Rows are points. Examples show where two turns around zero, p and q, send a point. Where does a point land after both, in the order given? Backwards means that the second turn is done in reverse. Each puzzle has new turns, and all numbers are rounded.

Turn p:
[-3.3  1.8 -1.7] => [-4.0  0.9 -0.1]
[-4.4  0.6  1.7] => [-3.2  0.0  3.5]
[ 9.9 -0.9  2.1] => [ 9.7  1.3 -2.6]
[-3.2 -3.6 -1.0] => [-2.4 -4.2  0.7]
[ 1.0  2.1 -1.2] => [-0.1  2.1 -1.6]
Turn q:
[1.1 2.2 0.6] => [1.9 1.4 1.0]
[-4.7  3.3  3.2] => [-3.1  5.1  2.7]
[-2.6 -4.7 -0.6] => [-4.4 -2.8 -1.6]
[ 3.6 -3.9 -1.6] => [ 1.5 -5.1 -1.4]
[ 3.4 -1.7 -6.1] => [ 3.3 -3.1 -5.6]
[-0.7  4.9  4.5] => [0.8 4.6 4.8]
Where do these land?
p, then q: [-1.6 -0.1  1.6] => [-1.1  0.1  2.0]
q, then p: [-0.1  4.8 -7.2] => [-0.6  4.0 -7.7]
q, then p: [0.5 0.7 2.7] => [1.3 0.8 2.4]
p, then q: [ 5.8 -2.1 -0.6] => [ 4.6 -3.5 -2.2]
p, then q: [-4.5 -3.4  3.5] => [-4.2 -2.5  4.5]

Turn p:
[ 0.2 -1.8  0.5 -1.2] => [-0.7 -1.9  0.6 -0.8]
[-0.2 -1.1 -1.4 -3.0] => [ 0.2 -1.6 -0.5 -3.1]
[ 1.8 -3.9  4.2 -0.3] => [-1.7 -4.1  3.7  1.7]
[-0.6  7.6  0.8 -0.9] => [ 3.2  6.6  2.0 -1.4]
[ 7.9  0.9  1.3 -2.6] => [ 6.8 -3.4  3.6  0.5]
[-4.2  1.0 -0.5 -0.1] => [-2.7  2.8 -1.1 -1.6]
[-4.9 -2.7 -4.9  7.9] => [-5.1  1.5 -8.4  4.5]
Turn q:
[ 1.8 -2.1  5.8  3.7] => [4.1 1.9 4.3 4.0]
[-5.5 -1.7 -1.7  0.1] => [-4.5 -3.5  1.9  0.3]
[ 2.5  4.2  0.6 -1.3] => [ 0.7  4.2 -1.8 -2.1]
[-3.2  5.4 -2.4  3.2] => [-6.1  3.3 -1.8  1.9]
[ 2.8 -4.1  3.3 -7.7] => [ 6.1 -2.8  2.5 -6.6]
[-1.4  2.2 -1.2  0.3] => [-2.5  1.1 -0.8 -0.2]
[ 3.1 -3.8 -4.3  1.6] => [ 2.3 -4.0 -4.2  2.6]
Where do these land?
q, then p: [0.1 3.3 4.8 5.3] => [1.3 6.1 2.0 4.3]
q, then p: [ 6.1  0.5  0.4 -0.9] => [ 6.0 -1.0 -1.2  0.0]
p, then q backwards: [-1.4  0.2 -1.1 -4.9] => [-0.4  0.8  0.3 -5.1]
q, then p: [-7.4 -0.7 -4.8  2.0] => [-8.7  0.6 -2.6 -0.4]
p, then q: [ 2.6 -3.2  0.7 -1.5] => [ 2.7 -3.0  1.7  0.8]
